Each row is a point. Two turns around zero, p and q, are shown by what they do to some points. Where does a point land after both, in the order given? Backwards means that the second turn is done in reverse. Each puzzle has new turns, and all numbers are rounded.

Turn p:
[-16  11 -33] => [  1   2 -38]
[ 44   7 -16] => [ 42 -22   3]
[ 13 -41  17] => [-17 -31  30]
[-41  22  33] => [-26  50   7]
Turn q:
[-32   3  11] => [-31  -2 -15]
[ -4 -38  26] => [ -4 -46  -6]
[-15 -12 -14] => [  2   0 -24]
[ 51  47 -23] => [32 48 45]
Where do these land?
p, then q: [ 53  17 -12] => [ 41 -21  34]
q, then p backwards: [-10  17  -4] => [-17   7   8]
p, then q backwards: [15  5 18] => [22  9  3]
p, then q: [-57 -40  -2] => [-37  10 -58]

Turn p:
[-15 -24  37  15] => [-21  -5  39  19]
[ 16 -11 -30  36] => [ 26  -5 -20  39]
[-2 50 17 -8] => [  5  43   6 -30]
[-34  20 -31 -42] => [-33   7 -44 -34]
[15 -6 -8 24] => [20 -2 -1 22]
[ 56 -10  33 -41] => [ 34 -35  37 -47]
[-35 -20 -18  15] => [-31  -4 -17  30]
Turn q:
[-20   0  29 -11] => [-17 -17  28  -5]
[ 11 -82 -15  11] => [ 36 -61 -39  26]
[  8  29 -11  27] => [-18  33 -19   3]
[ -6  30 -36   6] => [  0  33 -21 -28]
[  7  22  33 -32] => [-1 12 50  4]
Where do these land?
p, then q backwards: [ -6  45  46 -53] => [-49  55 -15 -35]
p, then q backwards: [-42  14 -26  36] => [32 20  1 50]
p, then q: [  2 -16  31  16] => [-26 -12  12  22]
p, then q: [ 38  10 -41   3] => [ 42  22 -26  18]
q, then p: [ 19   2 -40 -18] => [ 40  -2 -13 -23]
q, then p: [  7 -38   6  -3] => [ 13 -26   7  26]
q, then p: [-18 -17  25  18] => [-28 -13   3  24]

Turn p:
[ 30  -7 -23   6 -25  20] => [ 20  16 -42  10   0  -4]
[-24  31  21  12 -30  -3] => [ -8  34  22 -15 -33  -4]
[-17  41 -15  17 -10  30] => [21 51 18  1  7 -8]
[ 37 -12 -26  25   6 -20] => [ 20 -24 -23  28  -4 -31]
[-31 -25  86 -19  57 -17] => [-73 -45  56  10   0  47]
[-17 -23 -28   0 -13   9] => [ -7   8 -22 -20  22 -18]
[-16  -6 -20 -18   6  -3] => [  5  -8   1 -23  20  -3]
[ 29 -15  21  -9  19 -11] => [ -5 -33  -5  22  -8  20]
[  8  15 -15 -14 -10  -5] => [ 25   1  -4 -12  -6   2]
Turn q:
[ 29  -1  28 -26  36 -39] => [ 33  -1  43 -33 -16  29]
[ -4 -26 -23  -7 -17   3] => [-20 -15 -22  -2 -21  -3]
[-47 -14  -7  14 -19  14] => [-47  -2  -7  10  10 -27]
[-15 -28  -5  30  -7  19] => [-15 -16  -6  13  -4 -40]
[-43   7 -29  14   1   6] => [-37 -19 -10  12  31  -3]
[ -3  29  -2  15 -48   2] => [ -4  34 -40  -5  22 -11]
[ 42  27 -20  17 -22   4] => [ 39   7 -45   3  10   3]
[ 21  19  39 -17  40 -21] => [ 36  13  49 -14   3  24]
[ 20 -13  19 -40  36  13] => [ 15  -1  38  16 -36  28]
Where do these land?
q, then p: [-32  41  -5 -12   3   4] => [-5 16 36 18 32  4]
q, then p backwards: [-11  -9  26 -27  -7   3] => [-18  17  27  10 -14   5]
q, then p: [ 13  21   2 -35   3 -36] => [14 23 -8 -1 17 46]
q, then p: [  4 -41 -15 -30   0   3] => [-21  25 -30 -28  -9  -6]
q, then p: [ 7  5  3 29 23 22] => [ -9 -23  -1  31 -11 -15]
q, then p backwards: [  2  -5  -9  97   5 -13] => [ -7 -26 -83  17  26 -33]
p, then q: [ 17 -14  -3 -22 -26  18] => [ -5 -14 -27  25  -1  20]
